Each wall is flat, endless, passes through zero and stands at right angles to its row. A trip goes straight from one point to another. List the walls that it crosses, first one first.

Walls:
(1): [-24  -8]
(2): [-13 -14]
(3): [  4 -46]
(4): [33 15]
(5): [38 38]
Trips:
[-49  17] to [  0 -45] => 3
[ 11 -43] to [  5 -52] => none
[30 -3] to [ 45 -12] => none

Walls:
(1): [-31   3  34  53   2  27 -66   5 -20]
(2): [-30 -66 -11  30 -11 -47   0  -1 -59]
(3): [ 10  20  36  24  29  11 -12 -22  32]
(4): [ 36  22 -15   1  41 -10  32   7 -56]
(5): [30 25 53 68 15 40 56 13 28]
(6): [-32 -11   9  15 -25   4  25  17 -18]
Trips:
[ 58  18 -11  66 -16   8   5 -18 -23] to [  0   6  30   2  16  28   1 -24  57] => 2, 4
[ -6  16 -38 -38  39  17   3  59   2] to [ 53  46   4 -10 -69   5  19   0  23] => 5, 4
[ 60  34 -30   0 -16  11  58  41 -28] to [-11  -6   5 -11  -2  17  18  29 -16] => 2

Walls:
(1): [ 12 -43  15 -42 -28   9 -56 -31 -17 -27 -47  51 -25  15 -13 -11  18  -4
  18  32]
(2): [-35  34  21  39 -17 -43   3  -8 -31 -19  20  13  15 -14  12 -43 -37  32
  13  40]
(3): [  9   2  -4 -28  47  17  17  25 -23  -1  -7 -39  37 -30  11   4  -3   1
  38 -12]
(4): [ 22 -41 -31 -18   4  17  19  11  36  28 -19  36 -19  72  51 -12 -13   7
  -9  -9]
Trips:
[ 29  18  -9  31  33  11  11 -14 -17 -10  11  -5  17 -15  12  35  39  -9
  86 -19] to [-43 -33 -87  20 -44  31  -3  11 111 -27  14 -22   0  55  32 -68  20 -30
  27  58] => 4, 3, 1
[-44   3  24   0 -25 -55  61 -24  54 -26  52  -2  -7   7  -4   6 -10  20
  12 -28] to [ -7  15  43   0  34  -7   9  21  15  18  33  14 -63  11  48  -1  -6 -11
 -25 -53] => 4, 2
[-41 -11 -47 -68  15  24  12  -4 -31  20 -30 -24  32 -36  12  24  10   6
   6  26] to [ 22 -14 -25  36 -10  28 -26 -46  18  10   9 -31  -7 -52  48  57  -1 -23
 -76  13] => 1, 3
[ 54 -17   4  34  -6 -46 -23 -14  28   3 -12  25   7 -14  37  11  57  58
   4  11] to [ -8  13 -23 -18  17  -4 -34   9 -28   9  11  13  98 -73 -28  15   9  -7
  12  62] => 4, 3
[ 16 -30 -39  52   8 -14 -45   9   5 -24  57  -5 -55 -14  20  -2  39  10
  13  17] to [ 54  -3   7  27  -7  -6 -40  16  -2  39 -34  -5  53 -20  80 -13  23  46
  12 -11] => 4, 3, 1
[ 68 -46  21  17  24 -10 -13  10 -21 -26  31 -21 -28 -17  -2   0  17   1
  17 -20] to [  5 -13  54   9 -23  13 -11 -39   6 -20  28  -3  45 -37  54  -6 -19  -7
  37 -63] => 1, 2

Walls:
(1): [ 50 -17 -50  -5 -39  44   3 -45 -14  -5  16   5  13  43 -40  61   0 -46
  34  25 -42 -58  25  14  -6 -25  20 -29  -1 -15   9  48  23  38  13  16
 -16   7 -15   8 -59  13  27  27 -29  49  -1 -19]
(2): [-19 -58 -10 -14 -39  44 -65  29   3  45  -6 -26 -25  47  37  -7  31 -28
  -5   2   2  23   5  29 -25  25  -7 -54 -35 -33 -29  45   1  10 -69  15
   0  -9  29  29   3   1 -15   2 -61  12  -8 -28]
(3): [-27   3   8  22   6 -54  34   1 -14   0 -16 -25   2 -26   6   1  10 -67
 -16  12   4 -21  -6  -1  22 -40 -50   1 -39  13 -24  -1   7 -52 -30 -16
  13  -6  15  18 -38  -6 -42   5 -46  42 -38 -39]
Trips:
[  1   0   8 -19  32   7  12  10 -61   9 -50 -30 -28 -14 -18  -5   7  45
 -46  45  31 -33 -49  52 -24   4   5  65 -59  41 -26  -1  21  21  15  27
  41  31 -16 -11 -10  17  28  52  45 -14 -30   0] to [-26  43 -26 -22  14  12  35  60 -25  11 -32 -40  40 -10 -37  42  12 -25
  34  38  38  16 -61 -29 -28  35   7  21 -65  21   3 -85  14 -38  13  63
  32  23  -3   2  -9  27 -21 -27 -53  38 -41 -11] => none
[ -8 -26   5  17 -48 -45   7  -9   7  41  22   6  20  -3  23  19  -7   1
   3  -2 -43  32  -6 -60  15  15 -11  -3 -21  34 -17  32 -19 -42  16 -11
  15 -10   7  -1   6  29  10  -2 -31  51 -12  27] to [  3  21 -44 -27   7   7 -68  22 -12  43   8 -30  40 -10  74 -26   2   1
   2   8  39   0  44 -94  35  15  -1 -63  43   1 -38  34 -23 -25  28  20
  10 -15 -28   2  -5  55  -1  27  33  -7   2   5] => 1, 3
[-19  40  76  17 -42   7  10  44  30  22  12 -10  20 -44  55  10   9  12
  -3   1 -60  24 -14 -35  17  22 -13  19  -1   6  27   6  45 -34  25  15
 -15  28  -3  11  49  44   3 -37 -36  24  -4 -15] to [ 24  21  -2  30 112  -9  38  -9   5 -17   5 -12  29  -5 -22 -27 -10 -15
  12 -37  48 -24 -24  52 -22  -5  43 -36 -33  51 -13 -54   6  -9  59  -3
 -28  13  19 -52 -17  -6 -36  18  15 -35  10 -10] => none
[ -7 -23 -61  -8  55  77   7  -8  -2  31  19  43 -56 -29  14  28  -9  60
  25  -5 -12  33  -6 -32 -22 -19   7   6 -19  16 -29  -3   1 -39  52 -39
  13  42 -38 -46  35 -25   6 -11  21 -16  46  51] to [-36  17  12 -33  25 -13 -33  48  45  23  31   7  -8  12  16  15  -7 -16
   1  10   7  10   7 -33 -39 -36 -13  -2 -23  27  24 -28 -46  12 -27 -67
 -11  65 -13  23  10 -13 -23 -11  23  36  25 -67] => 2, 3
[ 97  -3  16 -19  -2  13  -9  25  12 -12 -44 -94  10 -36   0 -48 -11  15
  14   6  23  28 -62   9  -3   8  47  36 -15  14  21 -84  15 -46  18   6
 -29 -60  28 -12 -16  34  33   0  35 -38 -24 -68] to [ 11  23  38  33  39 -27 -61   2  16   4  -1   0  12   8  -5   7  -5  63
 -30 -45 -18   3  -6  -8  54 -29   7  57  30 -20  42 -23   0 -28 -48 -53
  52  -1 -46  20 -31   8  -5  60 -14  10  23 -12] => 3
[ -4  24  39 -15   7  45 -49  43 -11  -3 -27 -24 -59 -15  25  -9  11  25
  -3  11  26 -40  23 -10  20 -20  36  -4  -4  73   0   3  -4  35 -30 -34
  -6  26   6 -10 -21 -20  55  37  36   0 -14   2] to [-47 -12  41 -17   4  27  -7 -16 -36  39 -76  23  48   2 -17  21 -24  12
   4 -56  36 -35  -6  60 -13 -18 -42  17  34  17   8 -19 -28  12 -66 -33
  15 -32  33 -32 -24  42   2 -62   2  11  -8  -5] => 3
[-28  15  -5  -4 -19  -7 -10 -28 -19 -18   9  37  11  -9  12  -6 -19  14
  16  -6  51  -2  10  32 -60 -24  12 -86  19  34   4   3 -18 -47  19   2
 -36 -12  -2 -35  71 -30 -32  23   5   2  12  41] to [-11  27  42 -19 -28 -26 -31   0  14 -25  11 -57 -61 -15  -5 -14 -62  17
  12  -5  20 -42  18  -3  -2  19 -41  34  27 -24  64  41  26  42  27 -60
  17 -67  31  -4  -2  53  33  16 -29  70  48  -2] => 1

Walls:
(1): [ 10   9 -31 -28  65 -57  14  27   4 -39 -29 -25  38  24 -31  36 -17  -3
  12  38 -15 -62 -11  49  -8  10 -31  21  30  25 -16  33 -60   2   9  33
  -6 -20 -43 -11  72 -38 -12  16  31 -29 -50  11]
(2): [ 27   0  28  28  -8 -26  10  64 -16 -41 -13 -13  13 -57  11 -20  23 -32
   1   7  76  46 -17  61  23  42  -7  -4  60 -18   6 -31  -2 -24 -56   3
  31  -4 -23  62 -19 -14  22   2   1 -39   4  50]
(3): [  4  21   3  -4  -2  13   4   1 -56  29  -2  24 -20  27 -30  30 -30   4
 -14  21  -9  43  -3  25   3  19 -23   9  18  31   0  -4   6  37 -22   1
   5 -34 -37 -12 -29  -5  24   2  -7   9 -11 -13]
(4): [ 30  13 -19  25 -21 -19  20 -12  -9   6 -39  10  28  11  -8  27  17   0
 -25  -3  30  -8  19  44  25 -37 -61   3  38 -38  -1   7  -3 -39 -59 -34
 -21   6   3   2 -19 -28 -13 -10  48  73 -25   0]
(5): [ 19 -31  30  10  45  70 -53 -31  20  24 -20  24  28  -4 -38 -29  -2  54
 -24  26 -10 -35   4  10 -88 -29   4 -51  21 -26   5  12  46 -17 -63  -2
  34 -20  61  27 -12  10   4  49  16  41 -41 -58]
(6): [-21  25   5   7  26 -14 -35 -43  38 -13 -23  49 -17 -21 -28   4  35  23
 -39  43  -3  -9 -10 -17   7  11 -21 -16 -16   6  -7  -9 -72  -8 -13 -57
 -48   1   4  -2 -13   8  -4 -18  34  36 -67  67]
(7): [-30  -7  17 -33  14  -9  42   0  17  15 -28  14  -4  30  -4  22  33 -30
 -85 -19  -5  -1  37  -4  30  34  36 -31 -10  24 -18   9 -14  25 -34 -37
 -39  12  10  20  -1 -38  -5 -22  25 -38 -13  14]
(8): [-52 -27 -25  -4  35  54  38  19 -70  10   1  76  27 -24  -9 -67  -5  31
 -26  98  48 -36  32  22  50  47  12 -39 -31  32  13 -10  33 -31 -30  61
 -72 -62  22 -19  10   4  -8  -8 -12  40 -35  23]
(9): [ 17 -13 -32  33 -44  56 -10  62  26 -14 -20  10  47 -34  19  14  21 -28
 -11   0  42  -3   5  29  12  44 -44 -36  11 -26 -48 -55 -32   0  11  38
  26  27  40  21 -12  57 -47 -37 -33 -39 -28   3]
(10): [  27  -16    1   65   77   25  -43    4  -67  -32   45  -54   42    7
   43  -25   37   -5  -18   11  -21  -12  -17   -4   16  -29 -111  -48
    3   21   71    3   85   23  -31   13   38   13  -23  -24   36    4
  -10   11   16   53  -41   -9]
Trips:
[ 15 -11  26  15  20  22   5 -15 -35  -8 -22 -11  41 -25 -18   8  19 -58
  -1 -23 -31   8 -38 -17  -5 -57  22  -4 -19  -2  16  19 -29  35 -65  37
 -17  29  22 -27  -1 -40  27  47  -1 -49 -46   8] to [  5 -15 -28  35 -22  20  24 -26 -28  -3 -13   8 -60  -4   1 -41 -13 -47
  52 -37 -19  11 -11 -26  10   1  -3  -3  26   3  43  -2  33  20 -21 -56
  34   4  44 -18  38 -24  22  -3  25  -6 -26  44] => 4, 1, 5, 7
[-22   5 -10  14  19   8  43 -25  -9  43   6 -19 -61   4   8 -22  -9  -6
  19 -45   2 -37 -28  24  -9 -59  16  -1  25 -26  32 -42 -13  15  31 -48
  44  -1  37  24  -8  41  10  30  12   9 -10 -24] to [ -7  -1  28 -31  58 -51 -45  39  41   6  38  38   1  -6 -24  -8 -29 -28
  12  17  17 -23  -8 -19 -26 -14 -46 -20 -21  14 -13  82  13  19   4   9
   6  66 -38  21 -24 -29 -66 -65 -36 -15  34  19] => 10, 1, 5, 6, 7

Walls:
(1): [ 34  -7  11  11  18 -26  31   2   0  32 -34 -24  18 -25  19 -39  39   7
   0 -28  39  -1 -31 -28 -21  -1 -21  79  29 -10  -6  -5  36  43  33  33
 -32  18  -9 -26  59  -2 108  38  58  46  23  -4]
(2): [ 43  18  24  -7   6 -11  17 -49  -3 -30  -9  -8   7  17  16 -16 -27  29
  28  21  12  15  24  30 -24  10  69  20  14   3  17  16  15 -19  12 -17
 -38  19  21 -66  20 -13  12   1 -15  -3  -3  67]
(3): [-41 -50 -13 -18  24   4  22  54   5   4 -21   4  13  39  11   0  -4 -40
 -55  18   5 -14  -2   1  22  40 -16 -18  38   7 -19  45  -1  28 -15 -13
  -6 -20 -32  -7  -5 -13   3  14  28 -42  49  26]
(4): [-25 -29 -57  34  -4 -28  15   1  18 -66  15  12  25 -42  17 -28 -14 -34
 -54 -26   4  18 -20  47  -8   0  18 -12 -36  -1 -16   3  -6  38 -31 -13
 -35 -59 -19  33 -16  20 -16  31 -18 -35  -2  66]
(5): [-49  36 -62 -30 -14  16   7   0   1   8  -9  36  25 -13  -9 -20  19 -34
   8  -9  16  -8 -32 -22 -30  33   6 -43 -54 -23  26   0 -47  77 -29 -40
  -7 -30 -36 -39 -45  -4   8  27  20  37   5  -6]
(6): [ -6 -27 -85  21 -71   2  25  -6  31  36   0   0  50   1 -17  -8 -35  19
 -59   3 -46  32 -56 -26 -69 -38  27 -38 -50  38  32   9  17 -38  18   7
 -21   8  35  13 -43   8 -74   5 -25 -43  48 -16]
(7): [ 63  -9 -38 -33  42  39  42  45 -16  40  21   5  -3 -30 -43   0  22 -30
  -8  26  15 -18 -37  42  13  28 -57   4   4  -3 -13  16  15  29   6 -21
  16  18  34  21  18  26 121 -19  39 -35  -1  20]
(8): [ 22  39 -45  -8  24  28  10 -26  10 -15  89 -21 -20 -99  42  -5   9  32
   6   3  13 -16 -40  -6   3 -27 -50 -21 -23  -7  65   3 -11  49  23  -1
 -22  31  -9  49  15 -39  11 -23  16  13   7   2]
(9): [  0 -18   3  12 -14 -20  10  15 -15  42  -1 -17   6  -9   8  44 -69  20
  29 -28 -39  10   6  -2   5 -31  -4 -20  31   5  -5  31  35   9  29  49
  21  -4   7 -19  13 -30 -14 -19  22  35  -8  -4]
(10): [ 38 -22 -24 -19 -14  33 -25 -15  -6 -21  -8  70 -13 -21  -6   8   3 -29
   2  25  51 -39   5  -2  -8  61   4 -37 -11  23  30  45  38 -26  22 -13
  26 -38 -30  46 -19 -39  21  58 -18  33 -36 -17]
Trips:
[ 12  18 -50  53   8  50 -18  42 -15 -33 -11   6 -21  48  -9  33   7  55
  10 -18 -33 -26  40 -20  25  42 -38  15   2  34 -51   9 -24 -19  10 -40
 -12  40  28 -28   5 -10 -18 -35 -53 -28 -14 -36] to [ 35 -50 -46  29 -10 -11  -8  14 -61 -10  25  42 -39 -21   0   7  55   6
  -5  51 -29  25  38  20  52 -49 -48  -3 -33  -5  18 -34 -34  50  24  11
  -6   2 -10  52  18 -28  -5 -16 -20   1   9  -8] => 7, 8, 10, 4
[ 67  22  30   1  47 -32  29   6 -68  21  -4   3  26  12 -28  17  19 -18
  17  38  21 -27   1  18   7   4 -18   4  35 -13 -29  23  55 -30  41  51
  31  24  -7 -38 -33   1  43 -15  26  -7  12 -14] to [-22   3   7 -15  10 -38  37  13  -7   2 -28   9  35 -10  30 -15  -7  19
 -50 -26 -37 -10   3 -35 -34   0 -64  22 -24  30  24  18  14 -17  12  25
   5   0 -30  24 -17   6  33 -44   9 -49  68  53] => 10, 6, 2, 8, 4
